Rows are points. Two turns around zero, p and q, are shown by what they do to some points. Write where each new point lands after one turn and then the other. Backwards means that the second turn is done in reverse. Each puzzle has new turns, and all numbers are rounded.

Turn p:
[ 17 -32] -> [36 -4]
[ -9 -12] -> [  5 -14]
[-8 44] -> [-41  18]
Turn q:
[  4 -40] -> [ -1 -40]
[-39 -17] -> [-41 -12]
[-5 29] -> [-1 29]
[10  8] -> [11  7]
[31 20] -> [33 16]
Where do these land?
q, then p backwards: [-23 -25] -> [-33   9]
q, then p: [-15  26] -> [-29   6]
p, then q: [38 -2] -> [27 27]

Turn p:
[  9  10   3 -37] -> [  6  31 -11 -21]
[-16   7 -31 -30] -> [-12  38 -18  17]
[-19  10  10  19] -> [ 4 -6 26 14]
[ 12 -21  -2  54] -> [ -2 -57   1  15]
[49  7  4 26] -> [ 35 -37 -20 -13]
[-35 -13  17 -32] -> [-32  31  23 -13]
Turn q:
[ 33  21 -30  41] -> [  3  -7 -62  15]
[-15 -20 -37  40] -> [-47   1 -25  28]
[ -7  18  -7 -49] -> [  3  -5  15 -51]
[ 10 -13  11 -27] -> [ 11 -20  23  -9]
[-14  -7  33  -5] -> [12 15 30  8]
[-7  1 31 -1] -> [18 15 20  8]
Where do these land?
p, then q: [  6  -1 -33  38] -> [-25 -12 -16  40]
q, then p: [ 25  31  31 -24] -> [ 22   0 -35 -37]
p, then q backwards: [-27  -3  10  37] -> [  2 -45  13  -7]
q, then p: [ 10 -21  30  -1] -> [  9 -31   9 -18]
p, then q: [-25  -2  -6 -46] -> [  5  39 -12 -33]
p, then q: [ -8 -36 -22 -22] -> [-37  25   0 -18]
p, then q: [ 19  32 -11  17] -> [ 12 -27 -25  17]

Turn p:
[ 23   3  52  32  38  25 -41   5] -> [ 68 -10  48  -7  24   5  -6  19]
[ 16  -7 -20  -4   5 -34   0  20] -> [ -6  12 -31   9  31  -8  10   2]
[ 10 -16 -15  -1  28  -6  22   6] -> [  8   5 -14   3  11   5  32 -22]
[  2 -23 -18  15 -17  -9  11  -5] -> [ -1   2 -20  25 -12 -16   1 -11]
[ 35   5 -53   2   5 -22  18  -9] -> [-17  39 -26  33  21  14   7 -28]
[-16   1  37 -23 -19  11  -5 -20] -> [  2  -2   9 -35 -34  -4 -19  15]
[-28   3  -3 -17  -4  21 -25   2] -> [-10 -33   3 -15  -5  15 -22   2]
[-26  14 -22   4  12 -27   1  -8] -> [-29  -2   2  -4  21 -18  -4 -26]
[-16  19  42  -7 -48  41  19   9] -> [-15 -11  29  -7 -57   6   2  49]
Turn q:
[  9  20   4  21 -15 -23  -6  29] -> [ -3  -9  -3  17   1 -31 -34  -5]
[-26  27  39  11  35  12  12 -21] -> [ 21  40   0  11  21  -9  31 -37]
[-31  28  22  11 -11 -17 -21 -10] -> [ -6  21  -1   9 -21 -41  10 -23]
[  3  11   0 -10  -9  21   8 -14] -> [ 19   9   7   8 -11  10  10  10]
[ -5 -22  19   4  17  31 -11 -16] -> [  4   6  21 -14   0  27  18 -28]
[-15 -45  -9 -15   7  27  30  -2] -> [-12   3  28 -20  25  35  22  24]
[ 27 -46  -2 -44   2 -18  17  11] -> [  7 -22  -6 -56  19  14 -10  35]
[ 41 -25 -39   5 -29  -4  11   3] -> [ -2 -54   2   6  -5  17 -15  36]
[-14  42 -25  36   5 -32 -31 -15] -> [-26  -5 -40  43 -23 -28   6 -26]
[ 10  10  -9 -19  -2   2  -8  34] -> [ -1  12  -8  -4  -4   6 -38  14]
Where do these land?
p, then q: [ 26  12  -1 -11 -12  11 -11 -71] -> [ 30  12  -5  17 -68  -7  -2 -20]
p, then q: [25 -3 18  9 22 13 -7 18] -> [ 27  -8   2   1  23  17 -20  -5]
q, then p: [ 29  17 -17  -6   3   8  -3  32] -> [ 17 -19   2  21  21  17 -27   7]
p, then q: [ 28  16  23  26 -12  -5  -2  11] -> [ 12   2  -2  13  18 -19 -34 -18]
p, then q: [-97  -5  -9  13   9   8   1 -21] -> [-26 -19  20 -68 -14 -27  58   1]
q, then p: [  9 -16   1  10 -18  18  -5  -8] -> [ 19  -3  -1  -4 -24  -6   1  13]
q, then p: [ 11 -10 -12   1   8 -22 -12  14] -> [ -2 -20 -19  -4   6   2 -14 -15]
q, then p: [ -7  -5   3   9   6 -18  48   6] -> [ 11  -2   2 -11  34  -7  36 -12]
p, then q: [-25  -6  -5 -51  -5 -14  -9  20] -> [-35  21  -9 -21  -5  26   1  33]
